Rows are points. Each copy is the shape, with its points in the same order, turned, moved and blurred by noise. Say if it was mirrored as well.

Shape, 5 rows:
[[ 1.4 -0.1]
 [-5.9  1.8]
 [ 1.0  2.0]
 [-0.5  1.2]
 [-0.6 -5.9]]
Copy 1:
[[ 0.6  2.8]
 [ 1.6 -4.7]
 [ 2.5  2.2]
 [ 1.0  0.7]
 [-5.3  2.5]]
Copy 1 is: mirrored
Copy 2:
[[ 0.1 -0.3]
 [-1.5  7.2]
 [-1.9 -0.3]
 [-1.1  1.3]
 [ 6.2  1.2]]
Copy 2 is: mirrored

Shape, 7 rows:
[[ 3.7 -0.4  1.2]
 [ 3.1 -1.0 -4.2]
 [-3.0 -1.7  1.0]
 [-2.2 -2.5  2.7]
 [ 3.7  0.1 -3.1]
 [ 2.0 -0.1  0.8]
 [-7.6  1.2  2.8]]
Copy 1, 7 rows:
[[-2.9  3.1 -2.0]
 [-0.8  1.8  3.0]
 [ 2.2 -2.1 -3.1]
 [ 2.3 -0.8 -4.0]
 [-2.9  2.3  1.9]
 [-1.8  1.8 -1.8]
 [ 2.6 -6.8 -5.6]]
Copy 1 is: mirrored
Copy 2:
[[-0.1 -0.8 -3.1]
 [-5.2  1.1 -3.3]
 [ 1.0  0.1  3.2]
 [ 1.6 -1.5  2.9]
 [-3.0  1.6 -4.1]
 [ 0.2 -0.5 -2.2]
 [ 3.8  3.9  6.1]]
Copy 2 is: only turned
Copy 3 (7 x 3):
[[-4.0 -1.2  3.5]
 [ 0.0  0.3  7.2]
 [-0.5  2.5 -0.8]
 [-1.9  3.0 -0.8]
 [-1.0 -1.2  6.4]
 [-2.5 -0.9  2.3]
 [ 2.5  1.7 -5.6]]
Copy 3 is: mirrored

Shape, 11 rows:
[[-1.6 -0.4 -1.9  2.0 -3.9  0.9]
 [-0.1 -1.3 -1.8  0.9  4.1 -0.5]
 [-5.1 -3.9 -1.6  0.9 -3.9  3.4]
 [-4.6  0.3  2.7 -4.4 -1.1 -4.8]
 [-4.3  1.4 -1.3 -1.7 -3.9  3.2]
 [-2.2 -3.0  5.1 -3.4  2.6  3.5]
 [ 3.4  1.9  0.9 -2.8  2.0 -0.2]
 [ 3.5 -0.9  2.4  0.5 -0.4 -2.8]
 [ 3.4  3.6 -0.3  1.1  5.4 -0.7]
 [-3.8 -2.0  3.8  2.4  4.7 -0.9]
 [-2.9  2.6  0.0  4.4  1.7 -4.7]]
Copy 1, 11 rows:
[[ 3.2  1.9 -0.7 -0.8 -0.9  2.0]
 [-0.2 -2.5  2.7  2.1  3.2  0.2]
 [ 2.7  4.9  2.6  1.5 -2.6  3.8]
 [-1.2 -2.7  0.6  2.3 -6.8 -2.9]
 [ 2.8  2.3  3.0 -2.6 -4.0  0.8]
 [-5.1  3.3  5.2  1.9 -1.3 -2.3]
 [-0.8 -1.6  1.3 -1.2  2.2 -5.5]
 [-1.4 -0.3 -3.3  1.4  1.8 -3.4]
 [-1.9 -4.6  1.1 -2.3  5.3 -2.4]
 [-6.0 -1.5  2.2  2.9  0.3  2.4]
 [-1.6 -5.6 -2.2 -0.2 -0.3  3.3]]
Copy 1 is: only turned
Copy 2, 11 rows:
[[ 2.8 -1.8  1.6  2.6 -1.4  3.8]
 [ 0.2 -1.4  0.5  2.8 -3.1 -3.3]
 [-0.9 -0.1  2.0  4.1 -3.6  6.7]
 [-5.2 -4.4 -2.0  0.9  2.9  2.4]
 [-1.1 -1.8  2.7 -1.2 -2.2  5.8]
 [-6.3  2.7  3.8  3.1  0.5  0.0]
 [ 0.0  0.7  0.9 -1.7  2.1 -3.5]
 [ 2.0 -0.3 -0.4  3.1  4.6 -2.1]
 [ 1.6 -2.1  2.7 -0.5  0.0 -6.6]
 [-4.0 -3.4  3.3  6.3 -0.4 -2.9]
 [ 1.1 -8.5  1.1  3.0  0.5 -1.8]]
Copy 2 is: only turned
Copy 3 (11 x 6):
[[ 2.4 -1.8  2.6  2.6  0.4  0.6]
 [-1.1  1.6  0.5 -0.1  1.3 -5.1]
 [-1.0 -5.7  4.3  2.2  0.0  0.5]
 [-0.9 -0.5 -0.8 -5.5 -2.7  2.2]
 [ 2.8 -5.4  0.7  0.7 -2.3  0.0]
 [-5.2 -1.8 -0.4  0.4 -6.5 -4.0]
 [ 2.2  3.5 -1.4 -0.4 -3.9 -4.4]
 [ 0.2  5.5  0.1  0.9 -2.5 -1.0]
 [ 1.8  4.8 -3.8  0.7  0.3 -6.2]
 [-5.8  0.5 -2.9  0.4  0.4 -2.1]
 [-0.5  1.8 -4.1 -0.6  4.2  1.0]]
Copy 3 is: mirrored
Copy 4:
[[-0.6 -0.2  0.1 -0.2 -2.5  1.8]
 [ 3.8  1.3  1.5 -0.3 -0.7 -4.9]
 [ 0.3 -5.0 -1.9  0.5 -4.2  0.7]
 [ 3.1 -1.3 -6.3 -1.0  5.3  0.3]
 [ 1.3 -4.3 -0.1 -3.1 -1.1  2.6]
 [ 3.4 -5.8  1.2  2.4  4.0 -3.5]
 [ 4.3  2.0  3.4  0.2  4.4 -0.5]
 [ 1.6  3.4  0.1  3.6  3.5 -0.5]
 [ 2.4  4.5  4.6 -1.9  3.5 -4.7]
 [-0.6 -2.5 -1.9  0.9  2.9 -7.1]
 [-2.4  3.7 -2.5 -2.7  1.5 -4.3]]
Copy 4 is: mirrored
